Every row gives one point. Before rounding, the points of a table are all equally far from one centre. They may lie mostly on one side of it. Where is the centre, to within rounding?
In the rows, zero is written as 128.

Points (8 x 2):
140  49
117  63
190  71
180  127
106  88
191  73
132  134
155  138
Centre: 151  93

Points, 9 rows:
179  121  92  114
124  167  83  52
130  164  54  75
161  157  64  70
96  170  77  99
163  147  125  61
144  158  69  53
179  120  112  76
138  95  70  67
Centre: 132  134  96  92

Points (11 x 8):
163  55  91  194  130  104  45  59
214  65  103  132  157  162  91  87
195  66  152  213  112  97  64  150
145  115  147  100  173  138  156  75
146  49  126  235  82  106  83  123
177  139  125  96  76  120  98  75
77  95  158  163  88  96  91  89
139  38  145  193  153  98  133  45
151  118  95  122  202  110  128  163
92  106  103  99  110  126  151  103
173  86  34  172  127  115  98  170
Centre: 157  111  114  174  129  111  118  107

Points, 14 rows:
119  118  183  112  49  94  80  126  99  132  7
125  95  137  29  100  93  175  134  111  114  108
100  151  155  35  57  72  142  170  135  145  40
134  151  185  52  29  101  98  147  135  122  23
155  142  149  105  125  100  147  164  98  92  22
167  99  147  67  102  96  151  106  119  201  68
105  76  138  119  113  125  69  134  167  105  38
110  163  117  109  79  91  191  147  155  153  107
125  121  109  88  113  43  131  143  79  102  57
131  143  160  102  150  86  165  154  131  83  85
151  150  128  76  167  98  127  112  151  110  64
112  164  180  104  144  144  106  168  82  172  68
128  99  132  122  105  59  180  157  151  134  101
118  148  207  51  49  105  122  126  83  95  102
Centre: 126  129  145  94  86  113  109  140  125  135  85

Points:
171  101  149  162  97  102  162  111  97  83  43  146  98  132
144  85  185  140  147  67  134  114  105  108  131  159  108  118
115  145  150  181  173  122  162  162  59  63  150  166  152  80
150  60  208  105  115  110  189  118  77  110  120  142  136  155
139  113  125  157  134  178  178  181  101  64  104  176  150  89
186  95  173  158  152  179  172  110  83  89  116  170  158  89
129  117  188  152  139  117  164  110  69  55  118  126  249  157
124  125  171  98  186  144  176  76  83  98  96  104  143  80
183  99  158  206  120  107  175  131  79  74  76  125  125  196
94  82  133  136  97  112  104  148  52  71  119  122  152  131
165  119  159  129  122  80  139  84  43  67  104  116  179  160
118  116  172  215  148  81  194  111  83  65  34  104  135  169
164  114  156  126  151  47  118  143  93  100  82  132  139  143
170  93  167  164  154  82  177  131  107  99  37  179  134  108
162  107  179  115  185  119  209  90  127  98  74  152  150  96
115  151  170  123  125  164  143  127  145  99  59  114  122  98
144  101  187  132  188  78  182  129  62  67  105  155  98  101
110  114  186  171  140  141  191  131  156  102  155  128  129  88
161  121  217  170  144  122  174  122  134  34  104  169  157  105
165  106  188  96  121  129  209  146  52  109  76  118  136  168
Centre: 120  113  161  158  147  126  170  131  90  88  95  127  155  137
